Each row of a before or after table is a point. One or more steps were done to the points. Then noise was added and the rows were shuffled. The steps act on columns, c1 being the first. Write out the steps. A step turns or swaps two columns, mirrors them in a line or flattens them onto one, adds a multiple of one to another, or multiplies or shifts one. Angles are multiples of 10 degrees, from the lower column toward the higher: turns from -170 to 170, lines from 10 to 170 but not 90. Use the fewest steps. Two steps may share a column if one is a turn and the other turns, adds or multiplies; they go together, in the order done. Otherwise the lowest column goes first.

Before (10 x 2):
[[  -5   18]
 [ -19   10]
 [ -18   -1]
 [ -28  -15]
 [  -8  -13]
 [ -20  -20]
 [  -2   -2]
 [  -8   -7]
 [-121  -17]
 [  -1  -12]]
After (10 x 2):
[[  0 -64]
 [ -9 -41]
 [ -2 -31]
 [ -2 -63]
 [ -9 -65]
 [ -2 -56]
 [ -9 -71]
 [ -1 -53]
 [ -8 -48]
 [-49 -66]]
Steps: multiply c1 by 0.4; shift c2 by -50

Before (8 x 4):
[[ -7   5  19 -10]
 [ -8  -7  86   6]
 [  2  -7  20 -14]
 [-12  15   7   9]
 [ 18   4   6 -15]
 [-22 -12  55  -2]
 [ -7  -9  13  97]
 [ -4 -18  15 -13]]
After (8 x 4):
[[ -7  -3 123   5]
 [  6 -16  62 -13]
 [-12  18  48   9]
 [ 19  -3  48 -16]
 [-20 -13  95  -1]
 [ -9   0  59 -11]
 [ -3 -21  55 -13]
 [ -7  39  53  99]]
Steps: add 0.5 times c4 to c2; shift c3 by 40

Before (10 x 6):
[[-23  -1 -28 -36  25  38]
 [  9  -8  -8  25  -2 -33]
 [ -2 -22 -22  -7 -24  -5]
 [ 52 -10   8  37   4   5]
 [-10   0   5  28 -21  38]
 [-26 -62 -19  30  48  36]
 [-20 -24   0  17  18 -28]
 [ 48   8  18 -33  -8 -26]
 [-16  -8 -22 -21  39 -24]
 [ -1  -7  22  11 -15 -20]]
After (10 x 6):
[[104  -9  10  32   5   7]
 [-45  -2 -18 -37  26  37]
 [-18   0  15  29 -19  40]
 [ -1  -5  16  12 -16 -20]
 [ 19  -8 -18  22  -1 -34]
 [-51 -61 -11  28  47  39]
 [ -3 -24 -19  -9 -24  -4]
 [ 95   6   9 -35  -7 -24]
 [-40 -23  -6  16  20 -33]
 [-33  -8 -29 -18  40 -26]]
Steps: multiply c1 by 2; add 0.3 times c6 to c3

Before (10 x 9):
[[ 11 -33  -1  38  20 -10  32  -1   3]
 [  0 -32 -26  -4  -1 -22  -6 -12   8]
 [-12 -59   7 -24  23 -43  -1  37  -3]
 [ 10   4 -10 -25  -5 -28  22   6  42]
 [ 24  -3  24  17  -2  -8 -11 -24   2]
 [-16 -22   9 109 -11   9   4  53  -4]
 [-28  77 -14 -13  16 -54  -2  22   7]
 [ 52 -31 -17 -25   4  -4   2  -8  -6]
 [-23 -53  -9 -25   3   6  33  22   1]
 [-27 -41 -13   1  35   9  11  40  29]]
After (10 x 9):
[[-14 -77   6 -20  20 -42  -2  33  -3]
 [-28  97 -14 -12  15 -51  -3  25   8]
 [ 13 -42  -3  34  19 -10  34   0   6]
 [ 25  -5  23  17  -2  -8 -11 -21   3]
 [-16 -28   8 110 -11  10   5  49  -6]
 [ 50 -39 -13 -27   7  -2   6  -8  -6]
 [ -1 -42 -26  -7   2 -18  -5  -9   6]
 [-23 -69 -13 -24   2   4  33  21   4]
 [ 10   7  -9 -26  -6 -30  21   6  41]
 [-25 -49 -11   0  33  10  12  42  27]]
Steps: multiply c2 by 1.3

Before (11 x 11):
[[ 17 -55 -18  -8  -1  14 -22   7  -9 -32  23]
 [ -6 -57 -38   1 -23  -5   5  25  18 -21 -29]
 [  6  -7   4  -5  -7  13  -2  -6  22 -28 -40]
 [ 27 -10  10 -34 -35  16 -32   1  22  50   6]
 [  6 -40 -43 -20   9  40  43  -1  53 -22  -4]
 [ 58 -22 -57   0  45   0  27  -2  65  -7 -31]
 [  1   1 -28   9  -4   9 -42 -29  -7  50  26]
 [ 24  11 -19 -23 -36  11 -22  -6 -47  32   1]
 [ 27  20  11   9 -43   3  10   1  15  28  33]
 [  8  25 -26 -10 -38  30 -63  20  -8  29  40]
 [ 15 -46  -5   9  21  47  22  42  31  12 -33]]
After (11 x 11):
[[ 14 -47  -6   7  56  47  23  38  29  12 -35]
 [ 19 -56 -19  -9  38  14 -22   7  -7 -29  24]
 [ -8 -55 -40   2  15  -5   6  25  15 -21 -29]
 [  5 -40 -42 -21  36  39  44   2  53 -24  -5]
 [  3   2 -27   6  -3   9 -42 -29  -9  49  28]
 [ 26  19  12   7 -56   7   9   2  16  27  36]
 [ 26 -11   9 -32 -27  17 -34   1  24  48   6]
 [ 56 -22 -56  -1  59   0  27   1  62  -9 -28]
 [ 10  -6   2  -3  -2  11  -2  -8  26 -25 -40]
 [  6  26 -27 -11 -57  25 -64  19  -6  34  38]
 [ 24  14 -17 -20 -42   9 -20  -5 -47  34   3]]
Steps: add -0.7 times c2 to c5

Before (14 x 14):
[[ -1 -36  -5 -13 -32 -33 -29  18 -16 -11 -29 -15 -50   8]
 [ 25  26 -21  -7 -63  44  36  -6 -31  21 -18 -47  32 -26]
 [ -8  32  25 -17 -65  48 -18 -49  45 -19  16  31 -54 -35]
 [-33  48  12  -4 -48 -31 -16  22  -4 -16   9   2 -34 -20]
 [  3   7  28 -27  10 -36  31   7   3  48 -20 -47  28   4]
 [-25  46  49  17 -46  51 -26   0  17 -30   6 -25  -2  -4]
 [-17  26 -12  29   1 -30  14 -42  42 -26  26 -29  26 -31]
 [-32  -8 -29 -33  -3 -19  -3 -10  16 -14 -38  -6  12 -32]
 [ 12  19  42  25  15 -20 -34  -7  -8  13  -2  23 -45 -27]
 [ 37   4  19  21 -53   9   2  27   4  -2 -16 -27  31 -42]
 [ 23  35  -7 -33 -14  35 -41 -42  45   5  31   4 -24 -33]
 [ 12  37   8  15 -33  50  18  20  35  49 -31  22  24  26]
 [-19   2 -10 -29   9  10  20  13  29  -6  -7 -29 -36 -22]
 [  9 -31   1 -20   1 -20   6   6 -24  40  23  26  31  -5]]
After (14 x 14):
[[  3   5  19 -27  28 -35  31   7   4  47 -19  41  28   4]
 [-34  -9 -40 -34   6 -20   0 -12  16 -15 -39   1  12 -31]
 [ 13  20  34  22 -30 -21 -35  -7  -9  13  -3  -3 -46 -27]
 [-17  27 -23  30  21 -31  15 -45  41 -26  26  20  26 -31]
 [ 23  37 -16 -33   9  34 -39 -41  43   5  31 -17 -23 -31]
 [ 24  25 -30  -6  89  43  37  -6 -31  20 -19 -32  32 -27]
 [-25  46  40  18  56  51 -27   0  17 -30   4 -30  -1  -3]
 [-31  49   2  -4  38 -31 -18  21  -3 -15  10 -48 -34 -19]
 [ 12  37  -3  16  12  50  20  19  37  48 -29 -47  24  26]
 [ 38   4  10  22  66  12   1  27   4  -3 -18 -38  33 -44]
 [ -2 -37 -14 -15  38 -33 -29  19 -15 -11 -29 -23 -51   7]
 [  8 -31  -7 -20 -20 -22   7   6 -24  41  22 -16  31  -6]
 [-20   0 -21 -29  16  10  19  14  29  -6  -7  27 -34 -21]
 [ -9  31  16 -17  31  47 -18 -49  44 -19  18 -86 -54 -35]]
Steps: shift c3 by -10; multiply c5 by 1.3; turn c5 and c12 by 130 degrees

Before (11 x 18):
[[-26 -18  -1 -30 -23 -54   0  -1  25   3 -18 -17   5   8   5  14 -10 -25]
 [-29   1 -28  -6 -34 -36 -38  11 -16 -12   8  37  49   1   0  -5 -25 -31]
 [ -3 -16 -33  32 -23 -32   1  40 -10 -20  13  18  23  30  33  18 -30 -30]
 [-42 -47  22 -10   8  10 -22 -37  14   7 -19 -22  -1 -31  25  45  -9  29]
 [  4  34 -14  -9 -34  -1  17  44 -10 -23  -6   1  45  -8  32  -4 -39 -36]
 [  6  22  47  20  46  22  46  28 -34 -21  49   0  17  13 -35 -27 -10  -1]
 [-18   3  23  33  44 -13 -43 -20  39  48  23 -37  23 -34  -6 -23  42 -30]
 [-23  14   4   1 -13 -32 -50  17  39 -15 -40   5  11  -1  20   9 -10  12]
 [-22  13  20   7  26 -26 -42   1  16  13  59 -57  12 -38   5 -23  35  24]
 [ 38  31  33  32  32  14 -13   0  -8  26  64 -19 -28 -61 -40 -34  48  17]
 [-33 -11 -11 -42  -1 -19 -19   6  23   3  -4  26  23  22  35  84 -31 -13]]
After (11 x 18):
[[  5  10 -14  -8 -41  -2  17  37 -10 -23   6   0  93  33  32  -4 -27  -2]
 [ -4  17 -33  33 -30 -32   2  36  -9 -20  21  18  72 -29  32  17 -20  -9]
 [-29   1 -27  -7 -35 -36 -38   6 -16 -11  17  38  50   0   1  -6 -17  -5]
 [-43 -51  22 -10  14  10 -23 -35  14   8 -27 -24  36 -25  26  46  -6   9]
 [  7  23  47  21  40  23  46  36 -35 -21  43   0 -36  11 -37 -26  -6 -16]
 [-27  -3  -2 -30 -23 -54   1  -5  25   3  -8 -17  12 -21   6  14  -7   2]
 [-24   6   4   1 -17 -31 -50  14  39 -15 -39   6  41  12  21   9  -6  14]
 [ 39 -37  33  32  32  13 -13   6  -8  27  50 -19 -88  58 -40 -35  33 -19]
 [-18 -28  23  34  46 -13 -43 -12  39  47  30 -38  14  21  -6 -24  31 -11]
 [-22 -25  19   8  26 -26 -41   5  16  13  44 -57  20  29   5 -23  25 -16]
 [-33  13 -11 -41  -1 -19 -19   6  22   2   1  26  76 -21  35  84 -22   1]]
Steps: mirror c2 and c14 in the line at 30 degrees; turn c5 and c8 by 10 degrees; flatten c11 and c18 onto the line at 160 degrees; add 1.5 times c15 to c13; multiply c17 by 0.7

Before (10 x 24):
[[ 27  19 -10   9  33   6  11  12   6  22 -56   9   2  29   3  13 -43  -8
  -19 -40 -41  -5  -6  -9]
 [-11  24  38 -37 -22  28  19 -60  19  22  -9  -2  16 -36  49 -48  13  11
    8  37  14  -7  17  -1]
 [ 46  -8  32  44  12 -20  -5  -4  28 -25  24  43 -49  33  -4 -13 -26  23
    5 -38  -9 -16 -14   3]
 [  7  17  24  10   5 -17  40  40  13 -52  10  -7  38  64  -9 -26 -34  32
    4  19 -31  48 -15 -42]
 [ 62 -29  -1 -15 -24 -72  13 -12 -42 -15  -5 -13  13  49 -21  -2 -53 -16
   34 -26  -3 -41  19 -21]
 [ -8  38  41   4  -6 -30  10 -32 -56 -44  15 -30  -5  46   9 -44  -3   9
   28  -4 -46  39 -29 -21]
 [-17 -10  -4 -24 -38 -27   1 -22  32 -26  -5  58  -5   2 -37 -14 -23   8
   -1 -30  26 -29 -31  20]
 [ 17  40 -10  23  25   8  44   2  28  -2 -13   4  17 -28 -46  24 -28 -12
  -16 -35 -23  16  49 -16]
 [-14  48  -6 -33 -33  34  -2 -22   5 -18  17   1 -53  26   1 -15  18  -5
  -11 -86  28  -3  10  -8]
 [ -4 -62  51  16  26  36  56  26  37  10  -1  26  25 -38 -37  10  19   0
   20  -3 -26 -20   4  23]]
After (10 x 24):
[[ -6  24  -9   9  33   0  11  13  -1  22 -57 -12   3  29   2 -29 -43  -8
   31 -40 -42  -5  -6 -10]
 [-29  51  -5 -32 -33 -20  -2 -22  -4 -17  18  -4 -53  26   1  18  19  -5
   39 -86  28  -2  10  -7]
 [-14  45  -9  23  24  13  43   2 -22  -2 -13 -18  18 -29 -47 -24 -28 -11
   34 -34 -24  16  49 -15]
 [-38 -87  51  17  26  -2  56  25 -19  10  -2 -42  25 -38 -36   0  21   0
   70  -3 -27 -20   4  22]
 [ 41  18  41   5  -6 -27  10 -33  33 -43  15  55  -6  45   9  23  -2  10
   78  -4 -47  40 -29 -21]
 [ 27  -8  -4 -24 -39   3   0 -22   1 -26  -5 -66  -5   1 -37  21 -22   8
   49 -31  25 -27 -31  20]
 [ 28 -24  32  44  11 -18  -4  -4  -3 -25  22 -51 -49  34  -4 -38 -26  23
   55 -38  -9 -17 -14   3]
 [-12   5  38 -36 -22 -49  20 -59 -17  22  -8  -8  17 -36  49  27  13  12
   58  36  14  -6  17  -1]
 [ 26   6  25  10   6 -20  41  40 -15 -52  11   0  39  64  -9   2 -34  33
   54  19 -32  47 -14 -43]
 [ 75 -27   0 -15 -24   2  12 -12  30 -14  -5  31  13  50 -20 -57 -54 -16
   85 -27  -4 -41  19 -21]]
Steps: turn c1 and c16 by -110 degrees; turn c1 and c6 by 110 degrees; add -0.5 times c3 to c2; turn c9 and c12 by -150 degrees; shift c19 by 50

Before (10 x 32):
[[-16  40  12 -58  14   2  25  42   0 -12  18 -15  -1  -4   1  -9  50 -15
    8  14   7   2  19  -3 -19 -28  -9  -7  23   7  54  47]
 [ 32 -16  32 -24  14  -2  19 -18 -49   9 -56  30  -8 -27  15 -21   4   2
  -21 -76   4  -4   7  23  -7 -22 -15  53  10 -17 -83  27]
 [ 37   2 -25  23   2  -5  21 -24   9 -15  18 -43 -17 -25 -18   0   5 -39
  -30 -33 -34 -25   6   7   2 -45  -3 -24 -24 -24  -7  21]
 [ 10 -15 -36  16  54  -1  38 -40  17   1 -47  -6  25 -29  19 -30  45 -26
   13   8  47  -9 -23   4 -25 -25  11   5   3  46  46   3]
 [-30   0   1  70  46 -11 -15  20   6  -4  26  21 -17   5 -15  23  27 -19
    3 -52 -44   8 -44 -27 -12 -33   8  39  67  44 -25 -24]
 [ 18  15 -23  -2  14  28  -4  13   8  53   1 -21  21  -6  20  26 -38  19
    6 -23 -21 -44  44  46   0 -62 -31  15  20  44 -32 -19]
 [ -5  12 -27   4  42 -33  12 -13  30  15  53 -42  28   5 -30 -33  25 -29
  -12 -38 -29  39   0   0 -22 -36  14   8   1   9  16 -24]
 [-23  12  27 -30  37  62  -3   5 -58 -27 -38  -5  11 -24 -51 -24  28 -50
    3 -16 -24  -2 -27   8   6 -25  18 -47 -29  18 -46   1]
 [ 11 -12  64   8  33 -10  21  35  16 -19  38 -29  21  17   0  -7  15  -4
   11 -31   2 -30  33  59 -48  15 -20   5 -11  -5 -25 -31]
 [ 36  20  31 -37  39 -43 -24 -34 -18  12 -46  40  30 -18 -16 -67  25  29
   17 -10  -5   1  -9 -60   8   5  33 -20  -8  37  22  11]]
After (10 x 32):
[[ 13  38  67  -8  35 -22  18  33  14 -15  41 -30  -2  16  -1 -10  15  -4
   12 -31   1 -33 -23  57 -47  15 -18   4 -11  -6 -26 -35]
 [ 16  28 -20  18  15 -51  -6  12   8  54   4 -20 -24  -3  17  23 -39  16
    3 -24 -20 -46   2  48  -2 -62 -30  16   8  43 -31 -18]
 [ 15  38 -36  10  58  21  39 -38  13   1 -49  -4  -1 -27  20 -33  45 -22
    9   7  45  -6  11   3 -24 -24  10   5 -12  44  49   6]
 [ 31  -7  35   1  15  -5  18 -19 -49  12 -54  26  17 -26  18 -22   2   5
  -17 -79   2  -9  -6  21  -3 -18 -16  51  30 -17 -76  27]
 [-26  11  25 -41  37  -6  -3   5 -59 -26 -39  -6 -17 -22 -49 -22  32 -51
    0 -14 -25  -2  68   5   6 -29  19 -48  20  15 -50   0]
 [ 35  43  34 -20  35  27 -23 -34 -20  12 -45  36 -38 -19 -10 -68  26  32
   14 -12  -7   2 -27 -62   9   6  34 -20  33  40  23   9]
 [-32 -27   4  89  48  44 -14  18   8  -6  25  15   9   3 -12  23  28 -20
    3 -51 -40   6  10 -25 -12 -36   9  38 -40  47 -26 -23]
 [-18 -14  10   3  11 -19  25  43   1 -14  19 -14 -38  -4   0  -9  50 -18
    4  11  10  -3  -7  -1 -17 -27  -9  -6  59   6  57  49]
 [ -4  36 -28   4  38  19  14 -11  34  14  52 -46 -26   6 -25 -32  17 -30
  -14 -35 -30  43 -30  -2 -19 -35  13  10  -3  10  18 -31]
 [ 41 -28 -26 -15   7  -1  13 -20   9 -12  17 -45   3 -27 -19   2   4 -40
  -31 -32 -37 -25  -7   4   0 -49   1 -25 -26 -25  -9  21]]
Steps: multiply c13 by 1.6; turn c2 and c13 by -110 degrees; turn c4 and c29 by -70 degrees; turn c6 and c23 by 120 degrees
